Rows are points. The ring and each string are closed loops that go straight from each point to the next, and from the last back to the first. Before rounding, they use only three directions, however many columns there are. Count how often each string passes through the ring. Passing back the other way cancels.
In the rows, 128 means zero.

Ring (8 x 3):
[[114 114 174]
 [107 160 157]
 [ 94 168 120]
 [ 85 152  68]
 [ 88 121  41]
 [ 95  80  55]
 [100  63 108]
 [106  74 144]]
String, 20 rows:
[[ 56 134  72]
 [ 67 168  64]
 [ 89 189  81]
 [127 177  99]
 [114 143 109]
 [ 74 138 141]
 [ 82 162 173]
 [103 178 189]
 [ 97 164 184]
 [ 93 166 184]
 [123 190 165]
 [125 163 122]
 [111 146 112]
 [110 137 105]
 [ 68 130 105]
 [ 55 149  76]
 [ 84 175  36]
 [123 167  49]
 [123 143  83]
 [ 77 114 100]]
Times through: 3
String (28 x 3):
[[132 181  88]
 [109 150 104]
 [ 83 135 117]
 [ 63 148 140]
 [ 85 173 158]
 [119 185 163]
 [141 171 141]
 [115 137 127]
 [ 94 121 130]
 [ 88 125 177]
 [ 78 115 178]
 [102 132 198]
 [121 147 203]
 [144 161 173]
 [130 144 127]
 [103 128 128]
 [ 79 130 153]
 [ 84 158 167]
 [ 85 185 166]
 [110 198 135]
 [122 179 109]
 [107 151 104]
 [105 130 104]
 [ 63 128 106]
 [ 55 154  90]
 [ 57 176  76]
 [ 98 194  70]
 [118 182  82]]
Times through: 4

Ring, 8 rows:
[[127 109 118 184 100 108]
 [153 105 101 156 134 151]
 [168 109  90  98 170 157]
 [161 113  86  49 184 120]
 [145 141 125  31 169  74]
 [139 169 172  60 142  70]
 [127 175 200 133  98  75]
 [116 136 156 178  84  78]]
String, 28 rows:
[[129 124 128 143 115  93]
 [108  88  90 173  97  67]
 [120  85  91 206  94 108]
 [138  80  82 218 105 151]
 [137  74  62 167 128 127]
 [136  96  83 124 138 104]
 [148 129 126 116 140 121]
 [188 138 133 126 164 206]
 [187 117  99 108 178 200]
 [162  87  59  89 177 144]
 [140  99  81  95 153  99]
 [152 122 113 105 150 124]
 [151 118 107 106 150 123]
 [153  90  68 109 160 133]
 [171  85  64 138 164 185]
 [181 108 102 173 149 217]
 [164 105 105 189 129 188]
 [135  85  85 196 110 134]
 [120  94  90 152 114  81]
 [134 124 128 144 117 103]
 [148 150 164 152 116 131]
 [125 146 177 215  72 111]
 [ 87 111 135 214  55  37]
 [100 112 123 167  85  43]
 [101 114 126 166  85  44]
 [ 87 118 143 210  54  33]
 [130 158 189 199  79 114]
 [143 151 167 157 110 124]]
Times through: 1
